Rows are points. Each copy is the shape, with its points in the same order, stretched, turned, moved and blurred by noise. Is it also mirrored, or only turned?
In the rows, 100 means zero.

Shape, 8 rows:
array([[103,  62,  93],
       [ 78, 138, 102],
       [122, 108, 125],
       [ 69, 140, 118],
       [ 77, 125, 128],
       [ 74, 125,  85],
       [143,  84,  38],
       [ 80, 104, 104]])
Copy 1, 8 rows:
array([[ 83, 105,  88],
       [136, 111, 119],
       [129, 103,  76],
       [144, 125, 116],
       [137, 128, 102],
       [122, 107, 128],
       [ 78,  45, 109],
       [114, 117, 108]])
Copy 1 is: mirrored
Copy 2 (8 x 3):
array([[ 69,  96, 100],
       [141,  95, 107],
       [119,  77,  62],
       [160,  65, 114],
       [149,  60, 110],
       [127, 117, 111],
       [ 57, 195,  59],
       [113,  86, 104]])
Copy 2 is: only turned
Copy 3:
array([[131,  65,  81],
       [ 83,  75, 122],
       [102, 106,  82],
       [ 89,  85, 137],
       [100,  96, 128],
       [ 90,  60, 120],
       [ 90,  41,  35],
       [110,  71, 113]])
Copy 3 is: only turned
Copy 4 (8 x 3):
array([[ 83,  53, 104],
       [ 80, 141,  79],
       [ 90,  99, 131],
       [ 70, 148,  81],
       [ 65, 132, 100],
       [ 84, 124,  59],
       [142,  49,  99],
       [ 74, 105,  84]])
Copy 4 is: only turned

Shape, 7 rows:
array([[116,  42, 127],
       [ 89,  93, 126],
       [103, 111,  99],
       [ 86, 106,  69],
       [ 79, 117, 101],
       [124, 128, 105],
       [155,  55, 154]])
Copy 1:
array([[133, 142, 101],
       [ 85, 128,  87],
       [ 87,  93,  86],
       [102,  83, 114],
       [ 69,  97,  94],
       [ 81,  81,  57],
       [123, 139,  50]])
Copy 1 is: only turned
Copy 2, 7 rows:
array([[117,   5,  71],
       [138,  78,  89],
       [ 95, 103, 101],
       [ 85,  98, 145],
       [119, 115, 119],
       [ 86, 129,  76],
       [107,  25,   6]])
Copy 2 is: only turned

Shape:
array([[ 85,  52,  80, 122],
       [142,  75,  63, 120],
       [ 39, 153,  71,  69],
       [121,  62,  61,  87],
       [ 38, 175, 132,  76],
       [ 86,  74, 140,  73],
       [ 62,  97, 124, 111],
       [151,  40,  70, 141]])
Copy 1, 8 rows:
array([[ 87, 140, 123, 109],
       [133, 144, 121,  71],
       [ 80,  51,  47, 107],
       [117, 158,  77, 115],
       [ 95,   5,  68, 121],
       [116, 104,  84, 172],
       [ 91,  76, 117, 126],
       [128, 168, 151,  72]])
Copy 1 is: only turned
Copy 2:
array([[109,  81, 135,  84],
       [131,  53,  98,  90],
       [ 67, 118,  32,  35],
       [101,  42, 115,  90],
       [ 54, 154,  12,  81],
       [ 60,  96, 111, 145],
       [ 86, 123,  94, 100],
       [146,  44, 135, 110]])
Copy 2 is: mirrored

Shape, 12 rows:
array([[119, 117,  72,  73,  98,  76],
       [ 78, 138, 129,  83,  65,  79],
       [ 75,  65,  86,  98,  47, 149],
       [ 74,  87,  86, 140, 156,  75],
       [ 51, 116,  81,  95,  60,  44],
       [ 93, 108,  78,  68, 110, 105],
       [139,  63,  68,  91,  90,  98],
       [132, 110, 114, 105, 117, 109],
       [ 91, 104,  94, 113, 115, 106],
       [148, 139,  80,  83, 125, 102],
       [ 74,  91,  88,  55, 171,  98],
       [135,  60, 111,  91, 167,  68]])
Copy 1, 12 rows:
array([[112,  88,  88, 113,  71, 128],
       [120, 126, 107,  19, 106, 108],
       [152,  76, 100, 121, 122,  35],
       [100, 128, 150, 132,  40,  99],
       [166, 107, 127,  44,  53, 147],
       [136, 111,  91, 127,  85, 109],
       [108,  46, 106, 177,  95,  81],
       [ 69, 108,  98, 115, 109,  75],
       [110, 111, 107, 112,  77,  79],
       [ 77,  93,  73, 130,  80, 107],
       [132, 155, 111, 160,  79, 134],
       [ 69, 107, 150, 173,  93, 113]])
Copy 1 is: only turned
Copy 2 (12 x 6):
array([[111,  96, 120, 122, 131,  97],
       [110,  85, 124,  49, 114,  56],
       [ 85, 128,  59,  48, 135, 124],
       [ 55,  67, 159, 122,  35, 132],
       [143,  95, 172,  38,  78,  84],
       [ 74, 111, 116, 116, 138, 103],
       [ 98,  82,  87, 113, 148, 152],
       [ 68,  64,  84, 125, 115, 104],
       [ 67,  89, 109, 108,  86, 106],
       [ 90,  83,  94, 167, 129,  94],
       [ 16, 106, 149, 147, 138, 122],
       [ 31,  32, 134, 147, 130, 148]])
Copy 2 is: mirrored
Copy 3, 12 rows:
array([[ 77,  56,  92, 106,  96,  93],
       [113, 103, 116, 139,  73,  34],
       [ 52, 159, 116,  40,  80,  48],
       [105,  71, 133, 130,  67, 185],
       [ 73,  45, 159, 104,  56,  55],
       [101,  65, 103,  81, 101,  90],
       [ 37,  99,  85,  83, 125, 131],
       [111, 119,  71, 136, 100, 120],
       [101, 100, 109, 110,  73, 121],
       [102,  79,  59, 122,  95, 118],
       [149,  37, 138,  84, 130, 141],
       [115,  76, 110, 154, 162, 195]])
Copy 3 is: mirrored
Copy 4:
array([[126, 125, 118,  78,  90, 121],
       [150,  62, 105, 132,  95, 107],
       [ 96,  50,  96,  71, 184,  87],
       [ 73, 147, 102, 154, 128, 118],
       [107,  84, 141, 140,  90,  84],
       [112, 108, 114,  87, 120, 131],
       [ 89, 115,  88,  38, 107, 114],
       [120, 116,  81, 100, 114, 118],
       [106, 112,  96, 120, 140, 111],
       [130, 154, 107,  71, 105, 130],
       [110, 126, 107, 120, 117, 163],
       [ 89, 138,  76,  97,  53, 153]])
Copy 4 is: mirrored

Shape (12 x 6):
array([[ 21, 118, 100, 145, 107,  94],
       [172,  97, 111,  90, 125, 148],
       [ 36, 100, 136, 128,  64, 109],
       [154,  74,  70, 111,  87, 153],
       [ 48, 114, 123, 117, 109, 126],
       [176,  53,  91, 130, 116, 134],
       [116, 112,  91,  69, 111, 101],
       [ 86, 146, 105, 128,  89,  99],
       [104,  90, 108,  76, 141,  54],
       [168,  66, 111, 118,  94,  98],
       [ 82, 120,  80,  62,  99, 112],
       [ 74, 100, 121, 118,  96, 101]])
Copy 1 (12 x 6):
array([[147,  27, 131, 120, 173,  87],
       [ 37, 158,  79, 134,  53,  77],
       [141,  82,  95,  76, 184,  53],
       [116, 164,  91, 143,  92,  82],
       [114,  67, 109, 115, 142,  48],
       [ 70, 142,  48, 150, 104,  88],
       [ 87, 111, 135, 106,  44, 116],
       [106, 118, 137, 105, 134, 112],
       [ 73,  50, 110,  97,  47, 126],
       [ 70, 153,  53,  99, 104, 113],
       [121,  99, 158, 104,  49, 100],
       [109,  88,  96,  96, 136,  79]])
Copy 1 is: mirrored
Copy 2:
array([[ 93, 159,  22, 156, 101, 108],
       [195,  56,  98,  50, 136,  55],
       [ 89, 116,  35, 129, 132, 142],
       [133,  25,  46,  32,  87,  67],
       [133, 148,  41, 109, 142, 106],
       [127,  26,  52,  66, 105,  26],
       [134, 107, 129,  67,  90, 101],
       [165, 105,  58, 137,  70, 135],
       [ 94, 136, 155, 119, 101,  65],
       [122,  38, 100,  98,  92,  53],
       [121, 123, 103,  46,  92, 125],
       [114, 119,  70, 124, 113, 107]])
Copy 2 is: only turned
